Rows are points. The window is the flat piece filled in between its corners: a triangle in 3 columns, a solid with four corners in 4, and so on. A path goes straight from each point to the next, and from the last back to the first. List the points from which the path goes on through the window.

Window:
[[ -1 -22 -25]
 [ 21  45 -61]
 [ 20 -35  -5]]
Path:
(1): [ 20  19 -82]
(2): [ 10 -57 -17]
(3): [ 18 -24  17]
(4): [ -7 -31  -7]
(5): [ 22 -45 -22]
(6): [ 27  35 -75]
(7): [ 11  45 -35]
(8): [ 24  81 -41]
(9): [ 31  16 -89]
(10): [ 14 -54 -12]
(11): [  5 -59  19]
(12): [ 20  48 -44]
Through the window after points: 6, 12

Window, 4 rows:
[[-77 -18 -12 -47]
 [ 10  -2  47 -30]
 [ 39  25 -37  32]
 [ 62 -18  -5  35]]
Path:
(1): [ 73 -46 -49  14]
(2): [25 30 58 51]
(3): [43 38 49 60]
(4): [ 57 -51 -38   4]
(5): [ 60  12 -44  -8]
(6): [  9  -6 -18  32]
(7): [ 9  6  7 29]
(8): [ 43 -41  14 -51]
Through the window after points: 1, 3, 7

Window, 8 rows:
[[-62 -35 -44 -71  39 -41  24  65]
 [-13  64  13   4  64  24  17 -44]
 [-26  41 -26  51 -73  -4 -87  61]
 [-10  12  61  46  21 -30 -83  18]
 [-31  41 115 -67 -10 -34 -24  12]
 [  5 -49  10  41 -26  26  57 -26]
 [-46 -86 -20 -48  61  58  -2  -6]
 [ 33 -32 -46   9 -44  10 -75  21]]
Path:
(1): [-59 -13 -13 -14   3 -24  10 -21]
(2): [-50 -44 -18  17  -7 -50 -11 -51]
(3): [34 -4 56 35 -7 55 19 37]
(4): [ -2  11  41  -2   0 -12   2  49]
(5): [-43   1 -18 -11 -23 -38 -22 -43]
(6): [-49 -11 -20 -37 -11 -12 -28 -36]
(7): [-13 -23  29 -14  -2 -15  -4  88]
(8): [-11  -3   7 -33  19  19   0  33]
Through the window after points: 2

Window:
[[   8   15  -29   20   62   -7    0  -33  -11]
 [ -13   31   -6  -36   63   24  -61   29  -41]
 [  43    4  -59   24   -2   -2  -47  -12   -9]
 [   3   29   18    2   -7  -24  -24   -8  -27]
 [   3  -24   15   14   45   14  -43   16   16]
 [ -22  121  -22 -108  -97   81   81   59   53]
 [  20  -38  -38  -30   11  -28  -31  -57   -6]
 [ -39   12  -41   18   12  -18  -56  -34   19]
 [  20   25   -1    5   22   25  -60  -63   11]]
Path:
(1): [  6 -14 -26   7  43  18 -50 -29 -37]
(2): [ 12  12 -24   1  36 -29 -59 -12  -3]
(3): [ 42  41  12 -23  21 -24 -59  -3  66]
(4): [  0   8 -47  -4 -19  24   9 -18 -13]
(5): [ -9  11 -10 -17  31  67 -50 -33 -50]
(6): [ 31  35 -21  14  26 -58 -25 -21  58]
(7): [ 11  35 -23 -13  32 -20 -13 -20  11]
(8): [-19  13 -32  13   6  18 -24 -16  -4]
Through the window after points: 5, 7

Window, 12 rows:
[[ -11   -4   14  -24    0   57    6   29  -14    1    7  -21]
 [  -9    1   51   14  -10  -15    9  -31   -2   -6    7  -14]
 [   6  -35   -9   65  -23  -24  -11   46   19   63  -19   51]
 [  20   31  -96  -65   54   70 -107 -101   95  -92   10   89]
 [  -2  -62   18   18  -51   34   13   32   20   -2   70  -22]
 [  10  -27   28  -51   -1   63  -54   14   76   66   63  -84]
 [ -74   11   31   37    6   50  -13  -24  -10   30   31    3]
 [  72    9   10  109   57   35  -11  -23  -34  -92   45  -77]
 [ -38  -33  -30   -6  -13    9  -12  -32  -24   19   14  -25]
 [ -31   73   -4   57  -35  -63  -37   24  -44   20   12   11]
 [ -11    1   -5  -13   32  -22  -12    7   -7   24   59   23]
 [  19   18    3    9  -25   39   -2  -30  -14   46   40    4]]
Path:
(1): [ 41 -31  16  11  15  29 -98 -24 -17  -6  40  37]
(2): [-12  -7  19  28 -20  31 -79   1 -26   9  26   9]
(3): [ -9 -10  -6  -8   6  30  24   3  -1   4  16 -26]
(4): [ -1  21 -16  14  25  -3  19  -1 116  25  82 -60]
(5): [  4 -46  42 -52 -20  71 -85  14 -40  48  16 -21]
(6): [ 13 -53  37  12 -21  23 -48 -19 -29  -3  42 -17]
(7): [-12  -1  -7  18 -22  27  19  17  31  19  43  -6]
(8): [-10  30 -61 -19  17  28 -42 -43  59 -33   5  41]
Through the window after points: 2, 4, 6, 8

Window (14 x 14):
[[   8   26  -50   -5   50   22   44  -45  -85  -18   45   51  -12  -10]
 [  41  -24  -46  -22  -31   15  -27   25  -39   48  -14  -43   -4  -64]
 [ -43   -3  -29   48  -59 -101  105   23  -42  -63  -86    3  -92   -1]
 [  -7   11   23  -81  -35    0   25  -13  -45   55   20  -13   -6    9]
 [ -60   88  -56   65   81  -64   56   50  -34  -34   56   20  -46  -66]
 [ -21    0  -48  -37   -6   34   38   46   -1   -8   -6   17    8   16]
 [  -9   -5  -55   16  -41    8   34  -34    4   41   30  -36   37   -5]
 [ -13   15  -13   -6   62   13   33   29  -38  -20   13  -25  -35   49]
 [  60   65  -25  -13  -10   50   21  -28    3  -55   11   -3   14  -29]
 [ -31  -31    8  -27   -1   69   37   27  -37  -26   24  -15   11  -12]
 [ -51   28    2  -17   -3   39   13  -96   15  -20   12   63  -26    3]
 [  -7   -1   -8   -1   27  -33   62  -24    6  -33  -16   15   24  -10]
 [  32  -59  -18  -19  -24    4   59    7    5  -21   27    5  -33   30]
 [  70   92   20   43   49   62   55  -43   15    2   17   58   27  -11]]
Path:
(1): [ -3 -10 -41 -12  25  16 121 -22  10  -7 -33  -8 -31 -30]
(2): [-33  23 -33  -9   6  -2  93 -12 -37  -7 -25 -21 -53 -32]
(3): [ -7 -14 -12  26 -35 -38  34  23 -33 -52 -14  32 -20  20]
(4): [-14  16  -9   5 -35  13  23  31 -16 -17  56  17  34  35]
(5): [ 14   7 -36 -27  28  34  51 -30  -4 -15 -27  11 -35 -27]
(6): [-19   1 -25  19  44  23  86 -38  13   3  15  16 -25 -29]
(7): [-14  51 -16 -49 -47   9 -71 -18 -80 -37  20  43   0  13]
(8): [-18  -8 -33 -16 -19  -4  -7  41   1 -27  24  60  29   5]
(9): [  5  13 -36 -17  11  37  97 -22 -24  14 -17 -52 -37   4]
(10): [-21   0 -35 -46  41  43 106 -39  11 -26  -2  24 -31 -25]
(11): [  6  44 -18  38 -13 -14  -8   7 -54  -8  19  29   2  13]
(12): [ 12   6 -32  40 -37 -28  -6 -21 -57 -26   5   6  44  -5]
(13): [ 12  22 -13 -23  16  48  48  -5  -1  15  18   8 -31 -11]
(14): [ -2  -1 -24 -51 -14  15  80  -5 -17  28  -2 -13 -47 -41]
(15): [ -8  14  13 -16 -11 -15  -6  -6 -30  -7  21  13  40  48]
(16): [  3  46  13   2 -16   3 -27   0 -36 -46  62  35   1  43]
Through the window after points: 2, 4, 6, 8, 10, 14

Window, 14 rows:
[[ 68 100 -56  18  23 -23 -40  17 -11 -11  -5  51  15  25]
 [-14 -31 -17  -2  65  13  24  -9 -85  87  32 -37 -39  79]
 [-15   5  43  19  54 -23  18 -12  96  63 -55 -13  16 -34]
 [ 27 -36   6  24 -14  16 103 100 -12  23 -11  11  54  49]
 [ 88 -10  86  -5  38  55  57 -60   2 -14  43  76  25 -20]
 [-27  16  24 -34  31 -19  39 -40  61  55 -47 -78  88  26]
 [-27  31  -2 -72  23 -54  -2  79  57   6 -10  26  33 -10]
 [  1  -7 -17  68 -29  -6 -75 -13  35 -10 104  24 -11  40]
 [-25  30  40  49  20  -7  27   9   5 -30 -14  15  26  62]
 [-42 -83 -25  72 -71  41 -40 -49 -32  59 -15  -7  18  -4]
 [ 15  39 -55 -52  25 -25  23  18  29   3  24 -29 -42 -30]
 [ 34  49  15  77 -29 -24 -36  -9 -30   8  49 -79  40 -24]
 [ 85 -23 -42 -42 -60 -91  40 -39 -48  31  50 -26  -6 -55]
 [ 33 -37  -9  39  42   5  26  -6 -31 -36  27  41  66  24]]
Path:
(1): [ 43 -39  23 -15  21 -12  -1   6  21  27 -35   1   0  17]
(2): [ 11  76 -34  15   3 -17  87   4 -61   6  64   7  68 -20]
(3): [-12  21  -6  -6  33   4  32 -11   7  41  30   8  31  11]
(4): [ 11 -27  14 -15  14 -16  18   6  22  17 -29  -6  17  31]
(5): [ 40 -42   4 -55   8  17 -11   8  30 -25 -21 -19 -26  53]
(6): [ -6  32  -5  52  33 -19  26  -3  -1  34  27  46  43   5]
(7): [  7  46 -25 -14  -7 -28  55  11 -38  94  72  16  46 -39]
(8): [ 90 -71  -5 -11 -32 -69  -6 -56   4 -53 -25 -46 -40   2]
(9): [39 -5  1  6 18 -9 -5 -2  8 -6  5 -8 17 16]
(10): [ -3   6  -4  16  28  -4  47 -13  -5  13  21  15  53   1]
(11): [-46  37 -58  44 -37 -60  30 -15  13  17  62  27  12 -46]
(12): [ 73 -26  36  18  12  27 -50  -6 -21   9  18 -50  13  45]
Through the window after points: 7, 9, 11

Window:
[[  69   70    5   47   42    3  -67   16   -6  -17  -10   22  -20  -13]
 [ -36   53   -8    6   32   33   27   72   10   24  -10  -23   55  -30]
 [ -15  -60  -20    3    5  -27    6  -51  -17  -72  -66  -55  -22    2]
 [  22   32  -39   48  -33  -35  -84  -24  -14    8  -26  -50   44  -10]
 [ -14   15   32   -5   21  -15   45   64  -40   58   -1   69   46  -26]
 [  58   43   24   24   35  -58  -51  -37    1  -88    3  -35   54   31]
 [   9  -69 -104    1  -11   37  -14  -68  -40  -74  -42  -37   62   10]
 [  68   77  -11   32   -1  -39   -6    3   62   19    9    2    1   32]
 [  73   81   54   44    9   11  -14  -40    4    4  -37  -22   40   10]
 [ -85  -70  -34   24   32   25    0  -58  -19  -16   -7  -18   14   43]
 [ -22   27    8  -52   21   24  -21   22   54   98   31   30   24  -77]
 [ -33  -62  -59  -38   82   -4   12  -34  -34   46  -25  -48    7   15]
 [ -72  -92  -27  -25   71    7    8   -1   26   20  -90    7   47   35]
 [  98   39   57   24  -22    9  -52   48  -13  -18   18  -28   12   34]]
Path:
(1): [ 29  -8   0  19  52 -27 -29  11  18  -2  -1 -54  27 -22]
(2): [-23  45 -32   7  -7  25  -4 -46 -33 -21 -56  57   8  37]
(3): [-31  39  -9 -25  -2 -14 -10 -17   3  37 -37  11   5  11]
(4): [ 41 -13 -16  25  35  10 -42   6  11  23  22 -37  51 -45]
(5): [ 57 -37   4  94  44 -10 -16 -40 -20  -9 -65 -65  64 -41]
(6): [-31  72  -9 -63 -12 -16 -28  15  34 -38  41  47   3  74]
(7): [-20  30  52 -55   4   5 -15   1 -73 -21 -60   9  68  74]
(8): [ 20   6 -11  35  23 -14 -21  -9  22   6  -4 -23   2 -18]
(9): [-11 -65 -43  83  53 -19   1  18   2  52 -20 -69  45  -9]
(10): [  8   0  -4 -20  14   8 -31 -25   3 -36 -41  -6  13  27]
(11): [   8   -2  -86 -100  -42  -13    1  -41  -21  -89  -34    5   52   66]
(12): [ 36 -16  30 118  44  32 -41  14 -18  41  -4 -40  20 -49]
(13): [ -6 -50  -9  36  32   7  -8 -11 -23  18  18 -11  40  -8]
(14): [ -3  68  -1 -54   6  -1  -3  15  -9 -19 -70  15  26   0]
(15): [ -6  97  11 -56  51  15 -37   9 -12 -42 -18   3  22  22]
(16): [ 23 -36 -12  53   6 -21  20  -4  31  39   3  -5  23  -8]
Through the window after points: 3, 11

Window:
[[ 39  29  16  60 -28  -7  20 -25  -1   6  27 -32  21   2]
 [-13  23  10 -36 -50 -63   8 -27 121 -12 -14   7  47 -23]
 [  9 -22  -5 -47  21  21  25  10 -50  26 -73 -80  -4  13]
 [ -4 -18 -25 -21  38 -44  39  45 -57  72 -11 -27 -16  -3]
 [-29  27   4  40   0 -19  22 -76  90 -16 -24  59  14   6]
 [ -6 -12  69  25 -70 -13  33 -53 -18 -17   6  -3 -43  11]
 [  7  34  -1 -40  31  -8  21  27 -47 -40 -36 -26 -46 -20]
 [-14  20   2 -19 -16  27 -18 -17  83  32  31  56  25 -15]
 [ 12  47  98  41 -22 -31 -28 -41 -18   8 -33 -10 -34  26]
 [-25  51  84  56 -43   7  61   0  26  18   5 -30 -13  27]
 [-25   6 -42 -11 -16  -4  -3  47 -78  21 -86 -46 -30 -41]
 [ 18 -25  34  19   9  -3  36  20  71  26  -6  54  64 -52]
 [  4 -54 -31   2  39  -4  -6  76 -22  21 -37 -68 -52  -9]
 [-65  19  56  15 -14 -25 -12 -43  10 -40   6 -14  34   2]]
Path:
(1): [ 31  -2  75  41   9  -7  22 -33  46  43  17 -47 -37 -54]
(2): [-23  20  -3 -23 -22  -7  17   9 -13 -14 -21  14   1  18]
(3): [-10  32  21  20 -21  19 -12  46   2  -5   8  64  10  53]
(4): [-17  11  43  11  -9 -24  65 -35  22  47 -16 -81 -19 -37]
(5): [-25 -14  17 -26  21  55  57 -28  36  18 -33 -35  -9 -80]
(6): [ -2   9   4   8 -24 -38  -6  15  -5  -6  -5  -1  -2  25]
(7): [ -9  13  29  39 -57 -21  32  46 -36  21 -23   5  25  88]
(8): [ -7  14  29   2  27   7   9 -29  18  13 -12 -15 -30 -53]
(9): [-35  48  42  18  29 -23  26 -29   1  27 -20 -48 -27 -42]
(10): [ 10  -3  28  12 -30 -13   3  14 -20  12 -26  -6 -11  26]
(11): [-28  10   7 -29 -58 -14  25  22 -17 -66 -29   3  53  16]
(12): [-13  15  18  12   7 -22   5 -22  25  31 -10 -23 -17  -8]
(13): [ 22 -15  65 -20  52  22  26 -58 -10  -4 -70 -78 -22 -58]
(14): [-29  12 -54  -3 -72 -58  -7  73  51  24  17  33  27  52]
(15): [ 19  21  20  -9 -31  27 -10  31  40 -10  27  -2  34  53]
(16): [-15   3  19  -5  10 -27  27 -31  19  16 -33  -1  -8 -35]
Through the window after points: 1, 3, 9, 13

Window, 14 rows:
[[ 20 -16 -10  15  39  19   7 -17 -35   6  50 -22 -13 -22]
 [-39 -30  18 -14 -74 -80 -23  17   6  26  40  38 -20  30]
 [ -1 -55  -7  18 -46  14 -43 -44  51  17 -44 -70 -28  40]
 [ -8  -1 -25  51  57  15  10  39 -19  51   2 -27  55 -24]
 [ 39 -37  16  -2  -2  16  33  17 -33   5  26 -53  38  47]
 [ 19  10 -21 -28 -18 -36 -11  34 -17 -19 -12  30  -8  49]
 [ 26 -73   7  -8 -31  14  32 -55  58 -36  47  12   9 -59]
 [-49   7 -16  80  16 -43  -8  16 -18 -40   2   7   7  25]
 [  2  80  26 -38   7  30  26  25 -30 -39  52 -53 -29  39]
 [ 57 -18 -33  38   4 -61  26 -21  22  30  31 -24  44 -48]
 [ 12 -18  46  32   4  -5 -38  49 -37 -47 -43 -85   3  26]
 [-32 -31   3  24 -81 -47  -3  27 -67 -12  -6 -27   8 -17]
 [-38   9  58 -25 -49  -7 -35 -90  -3 -87  32 -21   3   1]
 [ 13  57  34 -24  -7 -64  49 -52   9  -4  -2  21 -38   4]]
Path:
(1): [ 52  13  25  49 -35 -11  -5  21 -29  12  -3 -35  -3  24]
(2): [-23 -21  -9 -10  -2 -34   6  -9 -11  -9  23 -19  24   0]
(3): [-15 -55 -18 -15 -13 -62  -3   5 -26   2  39 -47   4 -20]
(4): [  5  51  52  27 -18  21   4 -15 -14 -46   3  20  -2  25]
(5): [ 21  37  48  33 -27   9 -22  -8 -18  16  15 -26  23  22]
(6): [  0 -41 -38 -18  29 -29  46   3  -1 -48   3 -38 -16  -8]
(7): [ -9 -25 -40 -25  12 -25  10  48 -17 -52 -34 -61  -2 -13]
(8): [ 10  19  60  60 -28 -20  -1 -22 -30  29  59  19  24  27]
(9): [ 39  26 121  43   3  17 -10 -13 -26  32  42  -8 -24  -6]
(10): [ -6 -15 -77  -8  13 -14  20   2 -12 -47  -1 -49  24   3]
(11): [ -8 -15  -7   5   4 -25  20  10 -10   5   0 -39  -3   2]
(12): [ 25 -10   3  28 -31  -6 -21  15  -2  14  14  -2  11  31]
(13): [ 77  36  26  50 -38  67 -13 -39 -55 -56  59 -47 -17 -11]
(14): [-58 -45  -1 -43 -17 -78   1   3  31   0  -8  26  11  15]
(15): [-27 -13 -15 -26  34 -23  14   3 -13 -44  -5 -28 -17  28]
(16): [ 43   1   5  25 -55 -13 -17  12 -28  22  26  19  10  -5]
Through the window after points: 13, 15

Window (14 x 14):
[[   0   19  -47  -50   32   44   31   -6   18   99  -25   93  -16   40]
 [ -78   29  -17   24   -3   17   11  -22   82   21   63    0   49  -57]
 [ -57   22   15  -39  -41   23   -3   22   11  -43   -5  -64  -87   44]
 [ 100   29    6   61  -25  -29   12   21   16   74  -35  -44   -3  -56]
 [  22   28   22  -32   39   32   30  -17   91   11  -16  -30    4  -12]
 [ -60   82  -12  -14  -25   34   14   22  -31  -48 -118   22   -7   -1]
 [  21   41   37   -5  -84  -37   39  -46  -67   44   24  -54   38   -6]
 [  31   78  -54   38  -15   73   42   -7  -39   24  -34   -7 -101  -50]
 [  18   29  -60   32  -56   28   27  -14   37  -44  -11  -79  -45   90]
 [ -15    4   76   13  -18   -9   45  -12  -96  -65  -26   31   54  -10]
 [ -18   23   21  -70   11   63  -33   39  -88  -14   30  -33   10   14]
 [  -3   40  -16  -68  -10   20   50   39  -74  -35    2   49    1   -5]
 [  13   55 -119   47   97  -21   12  -22  -16   10   -6    6  -24  -47]
 [  20    4  -19    7  -43  -21  -35  -50   55  -39  -57  -21   17  -13]]
Path:
(1): [-10  76   1 -17 -11  21   7   2  -5 -21  27  15  -1  13]
(2): [ 53 111   8  11 -44 -39 -17  -2  23  26  12  10   6  39]
(3): [-31 -26 -20  -9 -15  36  40   1 -53  -3 -42 -35 -27 -35]
(4): [-25 -36 -62 -16 -34  57  38 -20 -13 -26  -5 -36  69 -25]
(5): [ 10  79  55   1  14  -6   5   6   6   9 -12   3 -59   1]
(6): [-15  98  -6  -2 -22  27 -20   8 -22  17 -13  14  -4  24]
(7): [ -1 -85   1 -50   7  -9  57 -12  -7 -48  13 -60  17 -22]
(8): [ 12   2 -25   2 -15   7  46   4 -32 -18 -45 -25  -4 -29]
(9): [ -1  77  24  15 -17  -6   0 -17  26   3  -9  31  -5   8]
(10): [ 7 62  4 -8  4 26  6  0  3  6 -4 14 -5 -2]
(11): [-14 -86  10 -51  -1  15  56 -15 -11 -47 -45 -93   9  -7]
(12): [-37  -9 -31   0 -18  24  32 -26   8  14 -27 -44 -12  -8]
Through the window after points: 4, 10
